Rows are points. Examples show where two turns around zero, p and q, send a point. Where does a point land after both, in the order given? Backwards means that the second turn is done in reverse. Each puzzle has new turns, and all numbers are rounded.

Turn p:
[-0.80  0.50  2.23] => [0.67 1.02 2.09]
[-0.08 -0.10 -2.74] => [-1.57 -0.42 -2.21]
[-0.40 -1.62  1.50] => [ 0.12 -1.18  1.91]
[ 1.27  1.21 -0.99] => [ 0.77  0.56 -1.78]
Turn q:
[ 4.02 -0.56  0.48] => [0.68 2.55 3.12]
[-1.38 -0.63  0.40] => [-1.09 -0.37 -1.06]
[-0.19  1.02  0.75] => [ 0.77  0.50 -0.89]
[-1.10  0.40  0.35] => [-0.03 -0.30 -1.18]
[-1.34 -0.23 -1.98] => [-0.33 -2.38  0.03]
Where do these land?
q, then p: [ 0.18  1.97 -0.93] => [ 1.44 -1.42 -0.82]
q, then p: [-0.21 -0.49  0.89] => [-0.63  0.79 -0.24]
p, then q: [-1.24  0.39  1.95] => [ 0.68  1.81 -1.32]
p, then q: [-1.66 -1.01 -1.90] => [-1.32 -1.78 -1.57]
q, then p backwards: [ 2.93 -0.85 -0.01] => [-1.66  0.74  2.45]

Turn p:
[ 1.38 -0.84  1.13  0.06 -0.50 -0.07] => [-0.69 -1.71  0.65  0.00 -0.12 -0.55]
[ 3.82 -1.44 -0.67 -0.84  1.34 -0.38] => [ 0.74 -1.83  3.09 -2.40  0.16 -0.71]
[-1.62 -0.26  0.18 -1.55  0.64  0.20] => [-1.14  1.18 -0.73 -0.71  1.16  0.70]
[-0.89 -1.15 -0.89  0.77 -2.36 -0.49] => [-0.18 -0.46 -2.07 -0.42 -2.11 -0.34]
[-1.84 -1.38  0.00  1.01  0.12 -0.53] => [-0.04  0.41 -2.10 -0.30  0.36 -1.35]
[-0.12  4.54  0.19  0.22  1.34  2.70] => [1.84 1.42 1.45 3.25 1.51 3.07]
[-0.73  0.54  0.05  0.33 -0.59 -1.43] => [-0.52  1.00 -0.30  0.59 -0.98 -0.82]
Turn q:
[-0.14  2.31  0.98  1.47 -1.01 -0.09] => [ 0.02 -0.52  0.45 -0.12 -2.94  0.62]
[-0.44  0.23 -1.79  1.61 -2.23  1.66] => [-0.42 -1.19 -1.36  1.43 -0.59  2.82]
[-0.78  0.95 -1.80  2.74 -0.31  2.27] => [ 0.49  0.82 -1.91  1.59 -1.49  2.87]
[-0.70  0.02 -0.71 -1.61  1.21 -0.51] => [-0.01  0.67 -0.72 -1.66  1.11 -0.61]
[-0.22 -1.04  0.41 -2.60 -2.52  0.57] => [ 0.05 -2.81  1.10 -0.99  2.00  0.81]
[ 1.84  0.00 -0.03 -0.80  2.38 -0.61] => [ 1.04  0.91 -0.75  0.05  0.46 -2.72]
[ 2.00 -0.04  1.23 -0.83  2.80 -2.23] => [ 0.32  1.28  0.46 -0.32  0.02 -4.12]
[-0.38 -0.65  1.67  0.08  0.72  0.17] => [ 0.56  0.91  1.64  0.02  0.20 -0.19]
[-1.18 -1.79  0.04 -0.06 -1.04 -1.24] => [-2.06 -0.08  1.09  0.01  1.24  0.51]
Where do these land?
q, then p: [-0.31  0.96  1.16 -2.20 -0.54  1.14] => [-1.27 -1.50  1.43 -1.50  0.71  0.37]
q, then p: [-1.22 -1.50  0.48  0.15 -0.11 -1.29] => [-0.77  1.13 -0.59  1.14  1.46 -0.01]
p, then q backwards: [-0.98 -0.51 -0.90 -1.86 -0.78 -0.93] => [-1.90  1.07 -0.62  0.35  0.47 -1.22]
q, then p backwards: [-0.59  1.30 -0.46  1.59 -2.79 -0.62] => [ 0.79  0.07  0.65 -1.17 -3.20  0.52]
q, then p: [-0.84 -1.19 -0.71  1.83  0.11  2.11] => [ 2.41 -0.82 -0.08  1.53  0.68  1.06]
p, then q: [-0.72 -0.24 -0.32  0.56  2.29  0.32] => [ 0.73  0.85 -0.93 -0.34 -0.45 -1.98]
p, then q: [ 4.65  1.17  0.75 -0.07  1.83 -0.73] => [ 0.69  0.38  4.74  0.79 -0.30 -1.91]
